Every row gives one point. Each copy is the shape, with its points in the same order, turned, moved and blurred by noise. Some copies are also mirrored. Which?

Shape (6 x 2)
[[ 0.38 -0.04]
 [ 0.08 -0.93]
 [ 0.11 -0.06]
 [ 0.35  0.03]
 [-0.05  0.22]
 [-0.52  0.62]]
Copy 1 (6 x 2)
[[-0.23  0.55]
 [-0.87 -0.21]
 [-0.12  0.30]
 [-0.19  0.58]
 [ 0.16  0.24]
 [ 0.77  0.00]]
Copy 1 is: mirrored
Copy 2 (6 x 2)
[[-0.13 -0.11]
 [ 0.33 -0.92]
 [ 0.17 -0.13]
 [-0.11 -0.04]
 [ 0.25  0.20]
 [ 0.66  0.69]]
Copy 2 is: mirrored

Shape (7 x 4)
[[ 0.21 -0.08 -0.52 -0.08]
 [-0.21 -0.40  0.78 -0.26]
 [ 0.50  0.29 -0.16  0.03]
 [-1.05  0.50 -0.50  0.15]
 [-0.17  0.07  0.36 -0.06]
 [ 0.46  0.32 -0.70 -0.28]
 [ 0.49 -0.37 -0.11  0.08]]
Copy 1 (7 x 4)
[[ 0.48 -0.16 -0.32  0.08]
 [-0.16 -0.27  0.86 -0.43]
 [ 0.66  0.22  0.09  0.41]
 [-0.52  0.68 -0.57  0.07]
 [ 0.03  0.12  0.50 -0.08]
 [ 0.87  0.24 -0.40  0.16]
 [ 0.54 -0.49  0.21  0.23]]
Copy 1 is: only turned
Copy 2 (7 x 4)
[[ 0.15  0.20 -0.32  0.18]
 [ 0.13  0.46  0.88 -0.38]
 [ 0.14 -0.27 -0.42 -0.21]
 [-0.93  0.88 -0.43 -0.27]
 [-0.09  0.34  0.27 -0.40]
 [ 0.31  0.04 -0.82  0.02]
 [ 0.29 -0.14  0.08  0.19]]
Copy 2 is: mirrored
Copy 3 (7 x 4)
[[-0.26 -0.22  0.01 -0.18]
 [ 0.94  0.59  0.28 -0.02]
 [-0.40  0.14  0.28 -0.43]
 [-0.44  0.38 -0.22  1.00]
 [ 0.23  0.52  0.36  0.04]
 [-0.65  0.08 -0.24 -0.56]
 [ 0.10 -0.20  0.36 -0.43]]
Copy 3 is: mirrored
Copy 4 (7 x 4)
[[-0.10  0.04 -0.50 -0.28]
 [ 0.38 -0.61  0.56  0.12]
 [-0.20  0.33 -0.03 -0.45]
 [ 0.31  0.38 -0.67  1.02]
 [ 0.19 -0.08  0.27  0.17]
 [ 0.09  0.46 -0.60 -0.62]
 [-0.34 -0.32 -0.10 -0.47]]
Copy 4 is: mirrored

Shape (9 x 6)
[[-0.44 -0.28 -0.15  0.13  0.20 -0.51]
 [ 0.72  0.47  0.15 -0.68  0.11 -0.25]
 [-0.37 -0.01 -0.57 -0.50 -0.57 -0.38]
 [-0.10 -0.38  0.38  0.03  0.45 -0.01]
 [-0.02  0.70  0.51  0.24 -0.13  0.37]
 [-0.06  0.39 -0.30 -0.39 -0.05  0.47]
 [ 0.88 -0.51  0.14 -0.39 -0.31 -0.05]
 [ 0.18 -0.09 -0.29 -0.16  0.37  0.64]
 [ 0.66  0.63 -0.55  0.62  0.36  0.44]]
Copy 1 (9 x 6)
[[ 0.04  0.72  0.36  0.28 -0.27 -0.24]
 [ 0.29 -0.37  0.64 -0.68  0.50 -0.48]
 [ 0.54  0.42  0.19 -0.54 -0.72 -0.41]
 [-0.17  0.05  0.40  0.38  0.06  0.21]
 [-0.69  0.02 -0.22 -0.63  0.28 -0.02]
 [ 0.36  0.10 -0.18 -0.64  0.09  0.17]
 [ 0.38 -0.84  0.27  0.07 -0.06 -0.57]
 [ 0.47 -0.08 -0.26 -0.02  0.33  0.32]
 [ 0.18  0.25 -0.76 -0.20  1.05 -0.41]]
Copy 1 is: mirrored
Copy 2 (9 x 6)
[[-0.56 -0.08  0.35  0.46  0.16 -0.52]
 [ 0.45  0.01  0.32 -0.50  0.77 -0.20]
 [-0.18  0.03  0.35 -0.42 -0.31 -0.90]
 [-0.50 -0.22  0.49  0.30  0.53  0.23]
 [ 0.15  0.63 -0.21  0.02  0.17  0.55]
 [ 0.35  0.12  0.57 -0.18 -0.30  0.03]
 [-0.06 -0.80  0.07 -0.58  0.51  0.01]
 [ 0.36 -0.42  0.61  0.09 -0.13  0.34]
 [ 0.99 -0.16 -0.09  0.61  0.02  0.23]]
Copy 2 is: mirrored
Copy 3 (9 x 6)
[[-0.07 -0.04 -0.40  0.42  0.45 -0.26]
 [ 0.51  0.43  0.15 -0.56 -0.47  0.01]
 [-0.31 -0.40 -0.53 -0.33 -0.10 -0.65]
 [ 0.06  0.02  0.12  0.32  0.45  0.38]
 [-0.70  0.70  0.28  0.10 -0.34  0.25]
 [-0.42  0.09 -0.42 -0.38 -0.39  0.36]
 [ 0.49 -0.53  0.54 -0.08 -0.49  0.06]
 [-0.07 -0.14 -0.35  0.01 -0.27  0.81]
 [-0.01  0.53 -0.53  0.62 -1.02  0.60]]
Copy 3 is: only turned
Copy 4 (9 x 6)
[[-0.29 -0.45 -0.57  0.33  0.47 -0.28]
 [ 0.62  0.41  0.02 -0.10 -0.23 -0.55]
 [-0.20 -0.34 -0.80 -0.69  0.29 -0.01]
 [ 0.09 -0.42  0.11  0.55  0.69 -0.06]
 [-0.45  0.61  0.33  0.19  0.01  0.20]
 [ 0.20  0.28 -0.27 -0.22  0.24  0.41]
 [ 0.54 -0.72  0.38 -0.16 -0.29 -0.06]
 [ 0.48 -0.03 -0.18  0.34  0.36  0.61]
 [ 0.33  0.49 -0.45  0.83 -0.47  0.66]]
Copy 4 is: only turned

Shape (11 x 8)
[[-0.64 -0.08 -0.39 -0.07 -0.19  0.23  0.11  0.15]
 [ 0.39  0.05  0.09 -0.73 -0.24 -0.45  0.13  0.17]
 [-0.02 -0.88 -0.09  0.14 -0.67  0.29 -0.28 -0.05]
 [ 0.43  0.32 -0.01 -0.36 -0.49 -0.76 -0.12  0.11]
 [-0.37 -0.19 -0.40  0.01 -0.46  0.24 -0.87 -0.12]
 [-0.11 -0.35 -0.29  0.12  0.16  0.68 -0.41  0.26]
 [-0.23  0.58  0.85 -0.58  0.65 -0.33  0.29 -0.24]
 [ 0.22  0.49  0.86 -0.60 -0.33 -0.41  0.38  0.26]
 [-0.51  0.21  0.21  0.58  0.47  0.35  0.01  0.04]
 [-0.36  0.25 -0.13  0.20  0.68  0.12  0.12 -0.56]
 [-0.80 -0.12 -0.06  0.33  0.89 -0.15 -0.25 -0.04]]
Copy 1 (11 x 8)
[[-0.30  0.00 -0.44  0.21 -0.47  0.09  0.00  0.30]
 [ 0.76  0.24  0.10 -0.26 -0.11 -0.50  0.29  0.28]
 [ 0.32 -0.86 -0.17  0.17 -0.74 -0.02 -0.30 -0.18]
 [ 0.88  0.28  0.02  0.24 -0.10 -0.70  0.15  0.33]
 [ 0.16 -0.14 -0.23  0.45 -0.58  0.02 -0.87  0.15]
 [-0.02 -0.32 -0.05  0.21 -0.15  0.72 -0.37  0.13]
 [-0.40  0.46  0.40 -0.52  0.67 -0.81  0.27  0.45]
 [ 0.34  0.19  0.59 -0.22  0.03 -0.86  0.60  0.67]
 [-0.73 -0.22  0.02  0.47  0.34  0.12 -0.07  0.30]
 [-0.63  0.34 -0.23  0.22  0.45 -0.02 -0.17 -0.20]
 [-0.64 -0.10 -0.64  0.11  0.69  0.00 -0.44  0.29]]
Copy 1 is: only turned
Copy 2 (11 x 8)
[[-0.64 -0.12 -0.27  0.01 -0.07  0.47 -0.12  0.24]
 [ 0.26 -0.14  0.17 -0.75 -0.26 -0.27 -0.06  0.26]
 [-0.20 -0.88 -0.10 -0.47 -0.39  1.02 -0.27 -0.09]
 [ 0.26 -0.07 -0.05 -0.76 -0.54 -0.36 -0.60  0.13]
 [-0.46 -0.22 -0.35 -0.55  0.07  0.91 -0.78 -0.15]
 [ 0.03 -0.23 -0.19  0.05  0.30  1.09 -0.24  0.09]
 [-0.05 -0.01  0.86  0.08  0.50 -0.77 -0.19 -0.07]
 [ 0.13 -0.11  0.89 -0.39 -0.38 -0.56 -0.35  0.47]
 [-0.24 -0.21  0.13  0.80  0.28  0.38 -0.57 -0.03]
 [-0.23  0.02 -0.07  0.51  0.36  0.02 -0.19 -0.61]
 [-0.38 -0.46 -0.40  0.55  0.81  0.02 -0.47 -0.11]]
Copy 2 is: only turned
